Each row of a before or after table is a point. The points were changed in one or more steps. Then noise was added and the rows were shuffled. The steps act on columns, c1 being the first. Name the steps. A step turns or swaps two columns, mirrors them in a line or flattens them onto one, adds a multiple of one to another, or multiplies or shifts one. Angles are multiples of 10 degrees, from the lower column toward the higher: turns from -170 to 170, lines from 10 to 170 but not 90. Use the fewest steps. Two steps may share a column if one is a turn and the other turns, adds or multiplies; they go together, in the order done. Otherwise the lowest column goes first.

Before:
[[ 0.1 -7.3]
 [-6.0  0.6]
 [-0.1  1.7]
 [ 4.6 -8.5]
 [-4.6 -7.7]
 [ 1.5 -7.4]
 [-2.2 -7.2]
 [ 2.5 -0.8]
 [-7.8  2.3]
 [ 0.0  1.3]
 [-0.6 -6.3]
 [-7.9  2.2]
 [-1.4  1.3]
 [ 1.9 -0.1]]
After:
[[ 7.5 -3.2]
 [-9.1 -3.6]
 [-1.4  1.2]
 [-1.4 -8.8]
 [-3.6 -5.2]
 [ 1.2  1.4]
 [ 2.0  0.1]
 [-2.4  1.0]
 [-5.9 -4.8]
 [-4.5 -5.3]
 [ 7.7 -3.5]
 [-3.0 -6.9]
 [ 0.8  1.0]
 [ 5.0 -3.3]]
Steps: mirror c1 and c2 in the line at 70 degrees

Before (11 x 6):
[[ -6.5   3.0  -0.2   3.0   2.2   4.1]
 [  7.4  -2.0  -4.5   5.0   3.0  -7.4]
 [ -4.6  -1.8   4.2  -3.9   2.6   0.0]
 [ -1.8   6.3  -3.0  -4.8   3.4   3.0]
 [ -1.8   2.7   3.0   5.6   4.8  -3.1]
 [ -1.4   0.2   3.2  -0.5   0.7  -0.3]
 [ -7.4   2.6  -1.1  -3.2  -0.7   2.7]
 [  8.5  -0.9   3.5   3.1  -2.9  -3.7]
 [  6.4  -0.9  -0.2   1.6  -3.1 -11.5]
 [  7.9  -4.3   4.6   1.7   3.0  -9.3]
 [ -3.0   5.2   5.2   0.5   5.6  -4.3]]
After (11 x 6):
[[ 10.9  -4.5 -10.5  -3.0   0.0  -9.1]
 [  2.9  -2.5 -13.0  -4.8   2.6  -7.7]
 [ -4.6   3.2   8.8  -3.3   1.4   3.4]
 [  4.6   4.9   3.2  -5.5  -2.0  -4.3]
 [  0.2  -1.5   6.1  -0.9  -4.6  -0.3]
 [ -4.1   5.7   1.9  -1.1  -6.8   2.9]
 [  3.3   0.7   2.6  -0.4  -1.1  -0.9]
 [  8.1  -0.7  -7.3   1.2   4.1  -3.8]
 [  7.4  -0.8 -12.2   2.1   3.4 -11.9]
 [ -5.0   2.6   7.6   2.8  -2.7   2.9]
 [  2.8   2.7   1.4  -6.8   3.8  -2.5]]
Steps: add -0.7 times c6 to c1; turn c1 and c3 by -60 degrees; turn c4 and c5 by 120 degrees

Before:
[[ -2.2  -0.1   3.8   0.0  -2.7  -3.3  -6.5  -2.4  -0.1   5.5   0.2]
 [  0.1  -9.5  -0.2  -3.9  -9.1   3.7   0.8  -8.1   1.9  12.4  -6.7]
 [ -5.9  -6.0   1.6  -0.2  -0.8   0.2  -3.5  -4.2   2.3  -3.4   1.1]
 [ -6.9  -5.3  -5.0  10.2   1.4  -1.1  -0.4  10.2   1.1   4.9  -5.4]
 [ -8.0  -6.4  -0.4   1.5  -5.7   2.3  -1.1   0.6  -4.4   4.1  -1.8]
 [ -7.7   3.8 -10.3  -2.7   1.7  -0.4  -3.1   0.9   2.4   0.6  -1.2]
 [  0.1  -6.1  -0.8   4.7   3.0   0.4  -2.9  -4.7  -5.4  -0.5 -10.8]
 [ -4.6  -6.7  -1.3  -0.4  -2.7   6.8  -3.8   7.7   2.5   0.5  -3.2]
 [  4.7   2.9   2.3  -3.8  -3.7  -3.2   2.5   2.1   3.3  -0.9  -3.4]
 [  6.0  -8.2  -1.2   0.0  -6.4  -0.2  -3.5  -7.8  -5.9   3.9   2.9]
 [  0.1   0.1  -5.8   0.4  -5.8  -4.3  -3.9  -1.7   1.4   0.4  -7.1]]
After, 11 rows:
[[  0.7   0.1   6.1  -3.5  -7.4  -1.1   6.4   1.5   0.2  -1.9  -5.4]
 [  1.4  -5.4  -9.6   1.7  -9.5   5.3  -2.9   1.0   1.4   4.1   1.2]
 [ -1.7  -1.8  -2.1  -0.2  -9.4   0.1  -4.2  -1.8  -5.4  -0.4  -9.0]
 [  4.2  -2.1  -2.2  -0.4  -5.5   9.8  -2.9   8.0  -2.5   0.9   2.1]
 [ -4.1  -5.8  -3.0   5.1  -0.3   8.5  -8.5  -4.7   1.7  -0.5  -7.9]
 [ -7.2  -6.6   0.7  -0.9  -9.6   2.0  -2.9  -7.3   1.5   3.9   5.2]
 [  1.3  -6.1   0.7  -3.6 -12.4  10.0   5.2  -7.8  -1.8  11.6  -2.3]
 [  2.3  -0.7  -1.2  -0.4  -5.6  -2.8  -6.4  -1.8   3.9   5.5  -0.8]
 [  2.1   3.7  -7.4  -2.4  -2.0  -1.4  -0.7   1.4 -10.5   1.0  -2.1]
 [  6.2  -5.0  -2.1  -0.4  -3.4   3.0  -3.4  -4.3   0.2  -3.5   2.3]
 [  3.1  -5.0  -6.6   9.8  -1.7   5.3 -10.6  10.7  -4.5   4.7  -3.6]]
Steps: turn c3 and c9 by 120 degrees; turn c1 and c3 by 130 degrees; turn c2 and c6 by -30 degrees; turn c6 and c11 by 30 degrees; add -1 times c4 to c7; shift c5 by -3.0

Before:
[[ 3.2  1.6  3.1 -2.4  3.9  5.5  2.6  2.2 -3.7  4.8  7.6 -6.1  9.2 -1.9]
 [-6.8 -6.0 -3.3 -2.0  1.8 -9.7 -1.1 -4.5  2.2 -0.1  0.1  0.7  1.0  5.5]
 [-0.9 -6.7  4.9 -1.8  1.3 -1.7 -0.5  2.7 -2.8  1.9 -3.3 -0.5  5.0  3.0]
 [ 2.0  1.9  4.0  2.0  7.0  1.7  7.2  3.8 -0.9 10.0  1.5 -4.5  3.9 -2.2]
 [ 7.8  0.4  5.1  2.3  3.8  2.7  4.9 -4.2 -5.9  4.2  3.6 -3.5  2.2  0.1]
 [ 4.4  3.3 -2.8 -4.9  1.2 -1.6 -2.6 -6.6  3.9  6.8 -4.8  2.5  0.2  0.4]
 [ 1.1 -3.3 -4.5 -0.7  2.7  4.1  1.5  2.9 -4.4  9.4  0.8 -4.2 -2.0 -7.2]
 [-6.3 -1.0 -1.2 -1.4  0.3 -2.7 -1.7 -6.6  5.6 -3.2 -4.8  6.6 -1.7 -1.1]
 [-6.4 -2.8 -1.1 -2.3 -4.7 -3.3 -3.6 -4.3  7.5  0.6 -1.7  6.1 -5.4  8.8]
 [-1.6  3.1 -0.3 -2.8 -3.4 -8.5 -1.2 -1.5  0.5 -0.9 -0.9  7.4 -1.5  3.1]]
After, 10 rows:
[[ 0.3  1.9 -3.8 -2.3  4.1  9.1  2.1  2.4 -0.3 -4.4 -2.6 -6.0 -9.7 -1.9]
 [ 0.1  3.2  1.8 -4.5  1.3 -5.1 -1.6 -6.6 -1.6 -7.2  0.0  2.9  0.4 -0.1]
 [-0.5  3.3  0.2 -2.8 -3.3 -3.7 -0.5 -1.4  0.6  1.0  7.8  7.4  1.3  3.4]
 [-0.3  0.0 -5.8  2.8  3.9  4.2  3.2 -3.9  6.0 -3.3 -1.3 -3.6 -4.8  0.1]
 [-0.4 -6.2  2.9 -1.9  1.9 -3.2 -0.6 -4.4 -0.7 -0.1  9.5  0.3 -0.8  5.4]
 [ 0.1 -1.2  1.7 -1.5  0.2 -5.2 -1.1 -6.4 -3.1  2.6  1.1  6.0  2.7 -1.1]
 [-0.2 -3.0  3.0 -0.8  2.6  2.4  0.8  2.7  3.9 -9.8 -3.4 -4.4  1.1 -6.6]
 [ 0.0 -2.9  0.5 -2.2 -4.5 -2.7 -2.8 -4.1 -4.4 -0.8  2.4  6.0  7.2  8.4]
 [ 0.2  1.7 -5.6  1.6  7.2  2.0  5.4  3.6 -1.4 -9.4 -1.2 -3.9 -3.4 -2.1]
 [ 0.2 -6.6 -5.1 -2.1  1.0 -3.3 -0.3  2.7  0.2 -1.0  0.5 -0.6 -5.4  3.3]]
Steps: multiply c1 by 0; turn c3 and c10 by 170 degrees; turn c6 and c11 by -70 degrees; multiply c7 by 0.7; add 0.3 times c8 to c9; turn c9 and c13 by 160 degrees

Before (10 x 24):
[[  8.0  -0.7   1.0  -8.9   0.6   1.9  -0.9  -6.3   0.9  -2.7  -1.1   9.2
   -3.9   5.7  -0.6  -3.4   0.4  -3.7   0.8   4.4   3.3   5.7   3.8   6.7]
 [ -0.6   5.4  -1.0  -5.6  -0.3  -0.7   1.6  -8.4   2.1  -3.5   1.5   2.8
   -1.8  -6.7  -5.5  -2.8   8.2   4.8   3.1  -7.6   7.3   0.6  -7.8  -6.1]
 [ -1.7  -0.7  -5.9 -10.6 -11.8  -3.9  -2.4   2.0   3.0   0.9   4.7  -2.3
   -3.3  -4.2   2.2   1.5   3.1   2.3  -1.0  -1.5   2.1   2.5   1.7   0.2]
 [  2.7   2.2  -2.6   2.7  -4.6   3.0   1.2  -8.6  -2.0   2.8   7.0   8.0
   -1.1  -3.0   0.5  -0.3   6.7  -3.6  -2.5  -5.2   2.1  -6.9   4.8   3.3]
 [  0.4   3.2   1.3  -4.1  -3.6   2.3  -7.3  -5.6  -6.0   4.3  -0.6  -4.6
   -2.4   6.2   1.5   5.1  -1.8  -3.1   7.0  -2.0   2.8  -4.8   3.1  -5.5]
 [  1.4   6.3   0.4   1.6   0.0  -9.4  -1.7  -4.5  -1.7  -1.1  -1.7   7.3
   -1.0  -1.6   3.5   5.4   4.9   4.8   4.0  -2.0   3.3  -3.3  -2.4   3.1]
 [ -6.5  -1.8  -1.3  -8.7 -11.0   5.3  -0.4   3.2  -4.7   1.9  -4.5   9.7
   -3.0  -7.4  -2.6  -2.5  -2.4  -3.2  -1.6   4.2   2.3   2.6   4.2  -4.5]
 [ -6.3   3.7   2.9   2.2  -0.2  -0.2  -3.7  -5.9   5.4   1.3  -5.1  -3.0
    2.7   4.0  -7.0   1.6  -1.6  -1.5   2.9   5.0   6.0  -4.6  -4.8  -2.7]
 [ -2.2   8.9   0.6  -7.0  -2.4   2.7  -4.4  -1.7   4.7  -6.1  -4.1  -5.3
   -1.7  -2.8  -6.6  -7.8  -3.0   1.0  -1.0   4.2   7.1   7.2   3.5   4.8]
 [  0.2  11.2   3.7 -11.3  -2.1   0.5   3.8  -3.3  -6.1   0.7   1.5   0.0
    4.0  -4.0  -8.4   2.8   1.3   0.4  -0.8   5.2  -2.3  -6.3  -6.8  -1.5]]
After (10 x 24):
[[  3.3   8.8  10.6  -6.8  -2.5   3.1  -4.1  -2.0  -1.7  -6.7  -4.3  -5.0
    3.9  -2.9   0.9  -7.9  -2.9   0.8   3.0   4.2   4.1   9.1   5.4   4.8]
 [ -2.3   3.5   7.2  -3.6  -3.6   2.5  -7.3  -5.3 -16.7   4.6  -0.8  -4.8
    0.3   6.1  -2.9   5.0  -1.8  -3.0   3.7  -2.1   3.4  -3.7   3.7  -5.5]
 [ -3.9   3.9  -0.9   2.0  -0.6  -0.4  -4.0  -5.9  -0.3   1.1  -4.7  -3.7
    7.9   3.2  -8.4   1.6  -1.7  -1.3   2.6   5.3  -0.6   5.6  -2.6  -2.4]
 [ -1.3  -1.1  10.6 -10.6 -11.7  -3.5  -2.3   1.1  -0.7   0.6   4.7  -2.2
    0.9  -4.3   3.8   1.5   3.8   2.4  -1.4  -1.2   3.6   0.8   2.2  -0.2]
 [  1.4  11.0  21.4 -11.2  -1.8  -0.1   3.4  -3.5  -0.9   0.2   1.2   0.6
    1.6  -3.9  -9.8   2.7   1.0   0.9  -1.4   5.4  -4.5   2.0  -6.2  -1.3]
 [  8.9  -0.9  14.4  -9.1   0.0   1.9  -1.0  -6.9  -1.1  -3.0  -0.8   9.2
    0.9   5.9   3.8  -3.6   0.4  -3.4   3.0   4.1   4.5  -0.5   4.7   7.0]
 [ -4.1  -2.1  11.8  -8.7 -10.9   4.7   0.0   3.3  -5.7   2.2  -4.2   9.6
   -0.3  -7.8   0.4  -2.7  -2.2  -3.1  -3.4   4.0   3.9   6.5   4.4  -4.4]
 [ -0.8   6.1  -2.2   1.5   0.3  -9.5  -1.4  -4.6  -4.8  -1.2  -1.7   7.5
    4.2  -1.6   0.0   5.4   4.7   4.6   5.4  -1.7   1.8  -5.0  -0.8   2.6]
 [  1.8   5.8   7.2  -6.2  -0.4  -1.1   1.3  -8.5   4.7  -3.9   1.7   2.4
    8.2  -6.7  -2.9  -2.8   8.0   4.6   5.5  -7.5   4.2   4.2  -5.5  -6.5]
 [  0.1   2.4  -6.7   2.3  -4.4   2.8   1.6  -8.6  -0.6   2.2   7.0   8.4
   -0.6  -3.0  -5.3  -0.1   6.7  -3.6  -4.7  -5.1   1.8  -6.1   5.1   3.2]]
Steps: turn c15 and c22 by -50 degrees; turn c1 and c22 by -30 degrees; add -1.5 times c4 to c3; add 1.5 times c7 to c9; add -0.7 times c10 to c19; turn c13 and c21 by -70 degrees; turn c13 and c23 by 20 degrees
